Each wall is flat, endless, passes through zero and stands at right angles to its row. A trip goes straight from one point to another. List the walls that it crosses, first one first.
(in the rows, 128 means zero)

Walls:
(1): [212 150 114]
(2): [182 195 138]
(3): [126 214 106]
(4): [128 150  87]
(5): [161 114 123]
(6): [208 161 117]
Trips:
[ 80 115  71] to [174  66 173] -> 3, 5, 4, 1, 6
[144  92  84] to [156  79 124] -> 4
[166 177 139] to [139 185 120] -> 5
[ 51 181 151] to [ 67 126 113] -> none
[129 111 131] to [142  20 102] -> none
[143 190 108] to [ 94 128 142] -> 1, 6, 2, 4, 3

Walls:
(1): [ 74 176 195 120 160 133  97 113  76]
(2): [ 89 150  91 111 165 122 189  28 174]
(3): [126 109 123  87 105 120  88 180 137]
(4): [123 107 153 214 113 140 130 185 171]
(5): [ 96  65 106  80 120  56 133 108  43]
(6): [131 130 128 159 104 144 109 183 178]
(7): [166 163 114 103 109  91  75 150 113]
Trips:
[139 102 125  50 148 137 147 127 125] to [163 156  85 146 140 214 129  92 145] -> 5, 3, 6
[140 164 245 149 139  97 106 131 170] to [115  83 162 156 147 188 135 120  99] -> 7, 6
[ 96 104  76  89 130 136  82 118 160] to [ 77 180 131 144 112 123 162 187 146] -> 5, 4, 7, 1, 2
[ 43 166 170  61  17 112 197 161 152] to [175  31 217 134 115 138 167 148 142] -> 4, 2, 1

Walls:
(1): [141  71 123 121 161  73  83 133 150 113 134  97 146  37 115 161  97 143
 124  26]
(2): [137  89  80 113 164 170  81 149 114 190  63 119 141 158 222  62 155 167
 100  83]
(3): [203 134 137 136  61 128 104  80  66  90 157  77 168  99 177 144 120  97
  95 164]
(4): [151 158 139 198 153 165 110 116 125 134 152 122 242  98 138  53 120 102
 136  97]
(5): [132 115 102 175 120  78 173 118 139  94 215 114 122 167  67 153 117  97
 122 201]
(6): [ 83  79  79 140 143 145 199 157 116 139 184 174 103  44 110  82 176  59
 158 108]
(7): [163  90  74 176 163 172 139 114 147  99 122  99 127 172 138 117 136 154
  86  96]
Trips:
[ 53 119 105 249 139 125 165 109 207 118 120 132 110 144 148 122  85 153
 209 103] to [123 143  71 149 118 130 119  69 149 172 103 163 180 172 137  68 126  83
 149 110] -> 1, 2, 5
[ 78 124 122 157 152  90 116 144 139 124  87 109 168 111 123 140 169 118
 137  49] to [178 115 127  77  91  20 146 137 143  83  94 110 116 186 116  82 100 142
 119 100] -> 6, 4, 5, 3, 2

Walls:
(1): [147 154 120  84 127 117 104 152 129 108 116 157 108 180 105  99 152  78
  88  96 100 145 162 119 249 161 146 115 145  50 164  89 109 133 168 193
 114 169 134 130 188  92  87 218 151 149 199 127]
(2): [125 114  73 125 184 102 159 106 125 104 144 109 106 146 129 158 126 151
 128 112 123  67 153 117 104 151 117  86  99 133 222 122 121 142  95 186
 179 146 116  71 132 123 104  54 125 108 187 192]
(3): [ 75 116  58 185 139 129 131 171 142 118 147 105 125  74 134 226 137 110
 118  68  61 129 107 119 134 131  46  97  94  98 153 152 124 175 165 155
 137 128  96 120 110 138  65  59  54 126 183  82]
(4): [161 136  94 114 194 113 118 180 136  92 154 141 134 151 155 184 130 105
 126 157 141 109 180  75 173 112  76  82  55 148 158  93 150 115 183  93
 120 103 197 148 138 188  36 177 105 131 113 133]
(5): [ 48 157 151 112 116 116 133 185  85  93 114  93 153 174 109  94 186 137
  56 109 208 124  73 151  96  98 112 111 152 156 132 145 125 133  95 131
 132 113  81 116 141 130 139  76 160 116 209 135]
(6): [160 111 152 139 123 118 187  65  95 116  68  59  67 170 145 105  72 122
 107 104 148 169 167 121 160 105 150 123 113 163 155 132 174 122 181 169
  64 138 118  64  99 106 147 151 173 126  94 127]
(7): [110 154  67 162 113 138 152  82 137 135 151 108  88  97 130  86 117  97
 103 153 169 147 149 123 154 104 151  91 139 172 127 135 166 130  94 159
 114  91 162 131 137 117 148 173  55 149 180 110]
(8): [149 170 175 130 108 160  31  91 153  86 127 172 163 143 174 124 198  95
  90 159 177 135 107 135 144 148 146 168  97 120 149 133  96 156  90 103
 103 113 113 183 145 117 123 134  93 129 180 166]
(9): [131  93 166 167 149 188  83 141 112 206 163  99 129 138 127 162 151 146
 102  18 160 130 120 131 128  96 171 126 139  79 129  85 179 168 128 170
 117 165 118 131 133  96 196 101 119 133 138  53]
Trips:
[108  81 142  94  95 114 158 116  94 103 136  72 131 100 157 141 144 166
  65  85 205 130 103 162 145 104 164 188  94 119  59 123 154  65 142 153
 163 105 139 141  68 156 137  89  69  51  68 124] to [ 86 102 183 194 124 139 149 144 165 135 161 136 189 172 112 191 102 193
  99 177  34 163 124  99 107 189  83 154 101 161 118 208 144 135 116 103
 195 103 129 137 122 120  90 131  80  96 161 127] -> 3, 6, 9, 4, 2, 5, 8
[193 114 175 101 134  89 111 168 107 143  91 131  85 181  89  92 142 131
 192  70  98 134 162  56  85 161 152 177 236 195 140 115 136 135 199 156
 103  97 120  34 104 131 167 166 121 101  66 139] to [122  76  73 129  50 103 100  55 196 161 129 100  97 160 134 152  78  73
 154 129 214 151  96 128 197  54 194 181 159 137 171 114 115 103 130 100
 123  64 123 107 138 109  98 121 135 133  79 176] -> 9, 7, 1, 8
[187 129 135 137 156 131 160 144 100 122 109 188 136 144  69  83  68 125
 117  96  95 133 179 143  79 124  82  81 107  94 159 146 165 115 122 168
 164 190  94  95  89 140  76 145 157  80 149 131] to [ 95 183 140 175 100 188 175  85 119  60 160 124 116 110 122 110 162  92
  95 102  94 146 109 140 122  53 196  67 118  98 162 142  79 138 102  80
 147 155  59 157 148  64 110  81 113  88 206 133] -> 5, 4, 9, 7, 8, 6
[138 113  90 131 107 128  92  95 129 152 102 136 114 137 193 135 117  66
 162  98  86 130 168  30 109  93 156 116 139 110 185 190 151 175 125  99
  92 140 172 160  88 180 102  94 137 111 108 180] to [134  84 157  94 137 137 139 116 135 141 135 140 111 143  88  85 147  65
 153  80 154 152 122 102 152  64 137  96  90 106 100 160 143 138 102  78
  87 121 164 133 131 208 194  77 131 117 176 100] -> 7, 9, 2, 3, 5, 4
[114 130  89 154  83 199 149 167 101 148  72  75 100 143 142 130 137 156
 173 162 215 122 173 151  53 138  70 134 133 134 100 105  66 167  99 176
 159 144 136 111 170 114 144 148 160 127 120 137] to [175  93 129  87 100 141  52  91 142 170 139  77  92  77 194 129 104 116
 166  88  83  77 136 130 159 162 131 108 181 163 190 136 117  93  64  95
 163 105 170 148 126 126 158 125 177 161 154 142] -> 6, 5, 8
